Each row is a point. Two turns around zero, p and q, are shown by what they do to some points. Where does a point land after both, in the order given? Backwards means that the second turn is done in reverse. Each puzzle has new turns, and all numbers are rounded.
(in the rows, 128 means zero)

Turn p:
[133 137 105] => [138 135 106]
[ 99 122  96] => [102 131  93]
[165 103 161] => [152  93 164]
[154 108 120] => [147 101 122]
[126 154 124] => [134 153 124]
[ 91 143 162] => [ 94 154 159]
Turn q:
[141  72 139] => [132  71 139]
[133 173 128] => [142 171 125]
[114 117 137] => [114 120 140]
[125 149 108] => [126 149 108]
Where do these land?
p, then q: [166 149 171] => [175 129 167]
q, then p: [133  98 120] => [117 100 120]
q, then p: [ 78 144 122] => [ 92 166 126]
q, then p: [127 140 121] => [132 139 121]
q, then p: [136 109 107] => [124 108 106]

Turn p:
[131 100 114 147] => [138 100 123 149]
[102 188 118 129] => [104 182  98 128]
[142 112 167 128] => [129 121 172 126]
[170 108 104  95] => [174 106 121  94]
[123 139 146 151] => [119 143 142 150]
[ 99 121 119 119] => [103 116 112 123]
Turn q:
[167 152 146  83] => [157 163 136  79]
[126 162 109 126] => [123 155 100 130]
[136 121  90 119] => [128 111  94 113]
[ 83 101 127 151] => [ 90  99 139 158]
[116 133 159 143] => [125 140 156 149]
[141 100 137 146] => [146 101 143 139]
Where do these land?
q, then p: [141  89 134 152] => [144  96 156 143]
p, then q backwards: [162 160  98 106] => [174 159 116 110]
q, then p backwards: [ 91 162 126 129] => [ 94 161 137 143]
q, then p: [ 97 135 150 111] => [ 90 145 137 124]
q, then p: [101 118  99 135] => [110 104 104 143]
p, then q: [158 123 159 106] => [143 145 162 102]
p, then q backwards: [145 109 130 157] => [137 115 140 161]

Turn p:
[103 110 117 139 126 122] => [108 114 125 149 129 115]
[140 133 121 145 147 115] => [150 134 123 142 141 118]
[107 118 123  99 140 119] => [106 114 127 109 147 112]
[ 98 170 131 136 122 125] => [103 173 134 137 134 126]
[225 119 161 143 150 135] => [227 115 144 114 119 155]
[ 96 118 144 133 134 135] => [103 120 150 142 139 131]
[111 115 113  96  75 117] => [ 89 118 114 102  85 109]
[144 140 113 133 131 157] => [138 135 106 130 130 158]
Turn q:
[110 119 108 144 118 202] => [105 133  97 139 106 195]
[145 107 133 120 132 121] => [142 103 134 123 127 125]
[138 145 166  68 122 122] => [150 143 175  77 126 128]
[135 138 103 153 118 147] => [133 141  98 152 121 142]
[138 123 120 153 128 102] => [135 119 120 153 133 102]
[125 114 110  92 121 101] => [133 116 120  92 114  98]
[124 141 165 160 116 132] => [121 143 160 165 127 135]
[ 96 115 117 158 117 104] => [ 94 123 118 153 115  99]
[141 152 131 104 179 120] => [141 133 131  99 183 127]
Where do these land?
p, then q: [114 116 103 106 135 140] => [106 112 104 110 129 127]
q, then p: [115 108 142 142 118 141] => [110 119 141 146 114 139]
p, then q: [145 150 128 147 118 104] => [155 153 131 141 129 111]
p, then q: [120 145 134 144 131 122] => [128 145 134 142 141 126]
p, then q: [ 48 119 141 148 141 129] => [ 57 126 150 159 154 121]
p, then q backwards: [168 126 100 152 133 132] => [169 129  97 140 117 137]
p, then q backwards: [148 112 146  54 144  99] => [130 112 130  54 156  95]
p, then q: [141 115 134 103  89 142] => [127 129 132 105  83 137]
p, then q: [153 161 123 154 143 142] => [158 151 111 144 148 150]

Turn p:
[120 107 112 144 116 111 107 109] => [141  99 114 153 117 116 119 119]
[104 109 119 114 134 155  98  96] => [115  81 113 128 125 160 121 114]
[155 130 175 200 144 151 125 124] => [138 139 185 176 173 142 101 141]
[109 136 127 116 136 111  92 140] => [113 123 100 118 124 119  94 131]
[128 125 114  97 100 148  94 129] => [139 109 103 110  99 157 118 146]
[184 143 139 100 148 101 109 138] => [167 158 129  85 136 122  94 112]
[133 145 125 104 115 129 178 125] => [122 155 143 110 107 127 170 119]
[122 136 114 179 142 157 192 141] => [113 158 146 171 165 131 186 136]
[124 101 135 100 127 115 112 144] => [132 104 119  96 126 111 118 141]
[ 99 147 121 126 118 101 174 134] => [ 98 153 128 133 107  94 161 121]
Turn q:
[126 120 118  95 142 133 145  66] => [116 122 129 120 165 120 146  68]
[117 141 202 170 154 147 156 108] => [121 164 183 156 164 181 108 134]
[123 156 116 103  98 132 134  82] => [130 152 121 128 116 119 145  69]
[133 135 160  76 135 147 116  78] => [113 142 148  81 145 140 122  70]
[137 100 128 155 111 131 107 150] => [140  96 126 137 104 142 111 149]
[153 138 107 142 132 112 115 151] => [161 125 112 125 123 113 126 154]
[113 116 103 125 106 121 108 181] => [114 110 101 125  85 111 125 165]
[110 132 115 153 141 100 117 147] => [129 131 111 150 132 107 105 156]
[137 118 112 115 113  99 157 157] => [128 115 140 133 113  90 158 150]
[130 123 120 146 147 158 126 160] => [127 122 109 125 134 157 135 165]
Where do these land?
q, then p: [115 103 161 161  92 139 130 126] => [125 103 158 159 124 148 115 164]
p, then q: [176 160 135 123 167 161 110 133] => [139 159 103  78 155 165 128 119]
p, then q: [119 148 123  88 141 141 111 151] => [102 136  92 101 118 120 144 120]
p, then q: [141  90  91 163 141  87 101 100] => [183  79 124 149 159 112 109 116]
q, then p backwards: [105 117 164  94 130 110 146 119] => [107 137 173 126 148 117 154 120]
p, then q: [114 105 124 133  91 163 165 149] => [108 127 156 147 116 136 167 172]
p, then q backwards: [138 135 137  91 129  92 126 110] => [139 136 134  92 105 116  98 115]
q, then p: [151 143  95 171 112 133 117 106] => [182 140 128 156 139 147 138 118]
q, then p: [126 154 118 116 150 162 129 123] => [113 147 109 117 133 154 151 110]
p, then q: [ 95 125 131 140 127  92 144 163] => [117 140 127 152 125  78 114 151]

Turn p:
[114 167  97 123 107 125 123 113 152] => [133 183 117 126 127 130 103 117 131]
[116  63 128 109 103 112 152 166 187] => [200 106 114  78 105 105 145 131 166]
[117 130 149 150 113 106 132 116  87] => [100 115 134 166 106 122 138 107 140]
[150 126 132 110 119 136 124 136  93] => [121 112 137 133 114 126 135 120  88]
[125 143 128 164 107 161 125 124 154] => [149 144 134 139 131 176 111 126 145]
[144 108 140 161 146 112  99 120  88] => [109  83 126 171 151 121 128 116 123]
[152 133 135 114 105 116 156  96 118] => [120 144 158 123 122 120 152  90 121]
[103 113 151 109 179 132  95 118 118] => [ 82  90 115 106 146 119 107 151 133]
[124 165 126 120 170 132 114 149 147] => [119 147 131 124 148 121 104 180 121]
[134 132  93 120 131 147 161 142 137] => [148 156 113 114 130 139 158 142 112]
Turn q:
[119 134 102 100 107 142 112 137 156] => [131 131 105 117 108 127  94 152 150]
[114 140 154 112 112 146 166 109 106] => [117 107 138  90 124 163 149 135 110]
[136 124 152 113 135 132 103 154 168] => [149 133 158 141 129 115 101 161 145]
[108 117 112 168 154  86 158  94 157] => [120 130 131 167  94 128 180  95 161]
[133 131 161 108 123 136 128 104 108] => [116 110 157 103 126 135 122 124 104]
[152 147 162  96 112 143 126  95 100] => [117 117 160  85 126 147 104 113  94]
[151 146 104 120 136  81 135 147 164] => [148 166 132 125 127 115 126 110 183]
[130 125 119 169 103 106 115 149 133] => [148 167 110 145 120 106 145 132 115]
[ 93 138 113 164 142 122 120 135 111] => [ 96 144 106 156 138 123 154 135 122]
[117  72  95 100 154 156 125 150 101] => [129  66  87 134 164 102 114 134 135]
[154 136 134 156 130 159 121 134 104] => [137 136 124 144 154 149 117 120  89]
Where do these land?
q, then p: [116 118  98 151 107 152 137 137 146] => [163 145 107 146 134 145 137 122 106]
q, then p backwards: [140 131  95  88 100 102  85 133 145] => [ 88 141 124  92 112  92 100 130 162]
p, then q: [114 135 225 134 129 129 149  67 138] => [125  91 189 136  70 136 139 201 132]
p, then q backwards: [138 128  95 133 146 161 151 116  73] => [100 141 128 178 127 146 149 115  84]
q, then p backwards: [121 121 124 102 117 118 144 152 138] => [114 109 131 122 141 123 139 140 158]
p, then q: [147 138 131 139 146 124 154 129 144] => [137 133 152 130 149 146 141 134 141]
q, then p: [136 130 115 144 138 186 102 151 103] => [114 104  86 160 156 141 122 152 103]
q, then p: [126 100 129 128 145 106 116 135 145] => [145 123 142 141 139 107 131 121 155]
p, then q: [103 147 121 123 132 104 110 135 143] => [120 163 125 134 122 107 116 134 144]
q, then p backwards: [139 133 149 137 120  98 131 124 104] => [155 132 121 103 124 121 150 111 126]
